Each row is a point. Two turns around zero, p and q, are shown by what they do to some points. Write where each new point lands after one turn and then the other. Backwards means that the second turn is done in reverse. Each puzzle has new turns, and all numbers are rounded.
In the rows, zero is written as 128.

Turn p:
[121  89] -> [166 116]
[118 134] -> [121 119]
[145 160] -> [ 99 149]
Turn q:
[110 159] -> [ 92 130]
[136 136] -> [126 139]
[137  89] -> [166 114]
Where do these land?
q, then p: [106 135] -> [140 108]
q, then p: [130  93] -> [149 156]
q, then p: [148 156] -> [ 95 120]

Turn p:
[116 163 123 110] -> [146  91 126 125]
[128 146 105 162] -> [ 97 112 129 101]
[120 112 125 130] -> [125 138 142 132]
[ 98 105 109 105] -> [134 125 169 152]
[121 103 156 120] -> [150 159 134 134]
[185 139 150 141] -> [116 143  68 125]
Turn q:
[165 144 129 114] -> [159 109 106 127]
[117 125 136 127] -> [121 139 129 134]
[ 70 145 141 124] -> [ 78 144 124 161]
[119 143 119 141] -> [116 112 137 136]
[167  63 125 127] -> [169 159 144  75]
[108 144 110 120] -> [100 114 118 129]
[149 132 136 143] -> [151 120 138 134]
Where do these land?
p, then q backwards: [130  90 111 142] -> [ 90 115 139 141]
p, then q: [100 152 140 155] -> [138 148  88 117]
p, then q: [107 138 115  89] -> [160 146 156 122]
p, then q: [132 127 108 128] -> [117 140 140 131]
q, then p: [170 133 166 126] -> [ 91 132  85 130]

Turn p:
[154 143 124 155 136 115  96 148] -> [146 106 156 141 135  91 133 140]
[139  96 118 122 113 171 132 110] -> [145 132  92 133 124 133 104  90]
[167 136 103 110 160 126 130 115] -> [120 129 160 123 103 109 129  88]
[121 126 133 144 134 146 150 156] -> [104 128 103 126 140 106 120 138]
[ 84  86 135 121 129 126 130 123] -> [127 131  87 137 101 157 135 148]
[110  98 125 149 127  98 164 143] -> [ 88 106 115 143 114 143 110 157]
[106 156 147 152  75 120 129 114] -> [141 137 135 139 182 161 118 155]
[171 107 122 111 174  91 121 142] -> [120 100 161 111  70 101 127 124]
[152 137 153 130 124 141 141 141] -> [128 132 129 103 142 108 104 131]
[108 176 133 134 127 130  93  94] -> [157 167 157 145 152 136 158 133]
[ 95 146 114  79 109 145 123 123] -> [131 140 111 106 145 161 170 104]
Turn q:
[149 104 150 132 102 119 145 131] -> [130 136 135  96 163 121 128 139]
[122 110 138 119 143 165 123  87] -> [149 157  96 124 104 115 106 143]
[146 137 103 145 152 118 118 158] -> [138  85 150 130 115 140 129 111]
[121 127 164 147 141 164  86 110] -> [168 128  98 155 124 128 116 171]
[154 140  84 124 103  89 128 143] -> [115 109 161 110 127 121 175  97]
[ 96 127 148 154 142 133 107  99] -> [128 124 108 160 119 102 112 162]
[153 169 110 117 132  93 156 147] -> [ 89 109 157 107 115 160 153 115]
[109 109 141  87 127 121 131 132] -> [125 171 147 138 136 131 114 120]
[137 160  98 121  97 119 146 163] -> [104 113 132 121 143 153 165  89]
[ 91  97 144 133 142 160 139 110] -> [133 149  97 140 131 109  80 131]
Where do these land?
q, then p backwards: [107 116 100  82 134 123 113 126] -> [139 137 112 128 162 143 121  85]
p, then q backwards: [106 143 110 137 140 158 165 114] -> [ 85 137 127 104 103 131 153 126]
p, then q: [143 108  94 114  97 102 126 108] -> [165 144  94 113 135 106 111 142]
p, then q: [163 130 169 150 159 133 122 143] -> [125 127 181 143 145 137 160 142]
q, then p: [141 140 157 168 167 103 123 156] -> [155 107  78 119 103 103 118 154]
p, then q: [105 159 114 122 129 148 110 108] -> [100 112 110 106 105 145 120 141]
q, then p: [101 117 126  98 127 134 119  88] -> [121 121 164 137 169 135 141 138]
p, then q: [131 109 169 166 128 120 114 158] -> [149 102 176 136 151 136 137 107]
p, then q backwards: [136 106  98 111  92 145 123 127] -> [131 134 104 144 126 161 133 164]
q, then p: [147 152 144 132 107 114 165 152] -> [113 159  89 114 107 126 149 120]
